Each row is a point. Examples show where two turns around zero, p and q, send a point. Where does a point land after both, in the order given? Backwards means that the second turn is done in reverse. Each puzzle has new turns, and all numbers are rounded.

Turn p:
[24 9 3] => [24 -4 -8]
[6 36 20] => [31 25 13]
[-42 32 -15] => [-22 50 3]
[3 -17 -14] => [-12 -14 -13]
[-3 -25 8] => [-12 -22 10]
[12 -35 -1] => [-9 -36 -4]
Turn q:
[17 38 -3] => [-2 23 35]
[27 -1 -21] => [19 28 -4]
[-31 -24 2] => [-16 -23 -27]
[-13 -13 22] => [-1 -28 -3]
Where do these land?
p, then q: [-38 44 -4] => [-29 8 50]
p, then q: [8 -28 9] => [10 -18 -23]
p, then q: [12 -15 -13] => [0 6 -22]
q, then p backwards: [18 -2 8] => [11 9 14]

Turn p:
[-11 -12 1 15 -8 -26] => [-5 1 4 15 -19 -25]
[0 37 -16 -32 29 3] => [-15 24 -35 -21 29 15]
[-46 6 -24 13 24 22] => [-33 -24 -24 32 24 9]
[18 1 -3 17 21 20] => [23 -4 -12 14 7 23]
[7 -5 29 9 -20 -3] => [8 8 34 3 -12 -1]
[18 19 -14 14 -38 -10] => [-7 6 2 -13 -46 15]
[14 -45 28 -36 -7 -6] => [30 -10 32 -29 17 -35]
Turn q:
[-17 8 -25 13 12 1] => [-21 22 -5 10 16 -5]
[-11 12 43 32 17 -15] => [1 14 42 24 -32 6]
[-23 3 11 -35 -13 13] => [-11 -7 -19 -23 -16 30]
[10 15 -27 11 -17 -14] => [12 22 -16 -3 8 -27]
[-4 -12 -38 -12 -42 24] => [4 -7 -62 -1 14 -2]
[11 -3 46 23 43 -15] => [2 -8 66 18 -13 4]
[20 -43 5 -1 4 16] => [5 -46 1 14 13 -2]
[0 -14 -23 -26 -17 -10] => [-8 -13 -27 -24 4 -15]
[14 35 8 -6 14 2] => [17 23 20 -16 8 14]
Where do these land?
p, then q: [5 7 -22 -15 -35 10] => [-11 -22 -30 -17 -9 16]
p, then q: [-39 -63 4 -11 -2 -1] => [-28 -35 35 6 -27 -41]
q, then p backwards: [12 18 41 -14 -25 3] => [48 -3 -5 14 -20 8]
q, then p backwards: [13 -15 -17 3 27 0] => [-25 -14 14 -15 8 10]
q, then p: [26 23 -17 47 20 8] => [21 47 -10 33 -2 18]
p, then q: [6 27 9 11 -27 -2] => [12 10 -19 2 -18 27]
q, then p: [-13 10 -3 -12 6 13] => [-10 -8 -4 -2 16 14]
q, then p: [-10 -9 4 -10 36 -32] => [-21 12 30 4 20 -26]

Turn p:
[-29 -20 32 2 22 31 43 -1 21] => [-23 -21 7 0 59 26 17 -5 -25]
[-8 3 -10 25 32 -8 23 3 10] => [-2 15 -29 7 36 7 -3 2 9]
[-25 18 9 -3 24 -17 -22 10 -23] => [-32 15 -29 8 -21 -5 0 8 -17]
[-7 4 -28 7 -2 -38 -23 37 29] => [3 10 -24 -8 -5 -35 13 44 31]
[-18 7 -25 -17 17 26 -34 -8 -8] => [-23 14 -8 -46 -21 7 -8 -7 -4]
[18 33 6 16 -11 -1 -13 -13 -5] => [-4 10 9 21 -23 15 -17 -2 23]
[26 22 -2 -23 -33 7 2 25 -26] => [33 7 19 8 -42 17 16 14 -11]
[-4 -27 -19 -37 -16 -9 4 -37 6] => [9 -4 19 -23 0 -33 19 -42 0]
[4 -29 -14 32 -30 -41 38 3 -39] => [53 -31 -41 37 0 -16 7 -22 0]
[-21 -18 16 -3 -27 -8 -8 -22 5] => [-16 -34 11 4 -6 -19 9 -18 5]
[30 2 19 12 39 29 -4 -9 17] => [-12 20 22 -3 30 19 -42 7 -7]
[33 4 17 -10 -13 29 -4 13 12] => [13 -1 42 -3 -3 18 -10 21 -5]
Turn q:
[8 -12 1 -33 1 -8 -7 -9 16] => [-9 7 -16 -20 -8 -14 0 17 20]
[-24 11 -5 7 -41 4 -17 5 -51] => [-14 6 13 -13 -9 14 -10 -8 -66]
[14 -19 -25 7 16 38 28 -16 7] => [-2 -15 -22 -5 16 25 23 -34 27]
[14 54 17 -1 46 -57 -41 38 13] => [67 25 19 32 -5 -25 -10 69 0]
[29 -7 37 11 29 -17 -28 20 30] => [36 -9 0 22 -21 -16 -36 22 36]
[-32 -10 3 29 3 -19 14 -5 0] => [-13 10 15 24 27 -14 -14 -19 -6]
[-11 -17 1 -8 -5 -1 -1 38 5] => [-18 -10 -10 12 7 13 -21 25 -3]
[6 3 -6 0 -47 13 33 -20 -2] => [-36 -21 5 -7 -15 -7 32 -25 -13]
[-25 33 -3 -3 6 25 -11 -21 -3] => [5 31 29 -14 -3 25 17 -8 -1]
[-11 -13 -27 19 -15 24 6 -5 0] => [-19 4 -14 11 2 23 8 -29 -8]
[33 -30 -5 -4 3 -22 5 -18 9] => [5 -11 -34 -5 -3 -35 -1 -11 17]
[0 7 11 -24 4 20 18 -7 -25] => [-1 -17 14 -36 11 11 11 1 -3]
Where do these land?
q, then p backwards: [40 -36 -21 30 -1 23 9 15 -13] => [-26 -18 -5 41 -14 2 22 -12 -41]
p, then q: [-3 17 -21 59 -8 -14 -21 6 34] => [-14 26 -26 47 -15 15 -4 23 36]
q, then p: [-5 20 -8 -15 17 21 11 -23 -45] => [5 29 26 -2 6 12 6 -24 -42]
p, then q: [-9 19 -5 13 29 -9 -19 7 -18] => [-5 27 -3 11 -4 20 15 7 -26]
p, then q: [11 15 -5 -26 -3 21 7 33 32] => [1 -38 24 -2 5 15 4 35 13]
q, then p: [21 -8 19 2 -6 -22 3 11 35] => [7 -21 -10 9 8 -27 2 23 27]
q, then p: [-6 20 -25 -33 -9 2 -13 -30 -13] => [9 26 8 7 -15 19 42 -12 -11]
q, then p backwards: [-36 17 -12 -10 16 -18 34 -8 -29] => [-2 -22 12 -27 29 8 31 4 35]
p, then q: [-8 -65 34 -6 19 -12 6 21 -24] => [30 -5 -32 -17 40 -16 -32 -6 -43]
p, then q: [-14 1 21 -10 -1 -3 -11 -17 48] => [-14 12 31 9 24 -14 -24 14 23]
q, then p: [-15 -13 17 1 -3 0 -18 6 -7] => [-17 -3 3 -7 -24 -5 -9 8 -2]
q, then p: [24 13 6 -5 -50 11 12 -23 0] => [13 -35 5 14 -3 -10 36 -32 -6]
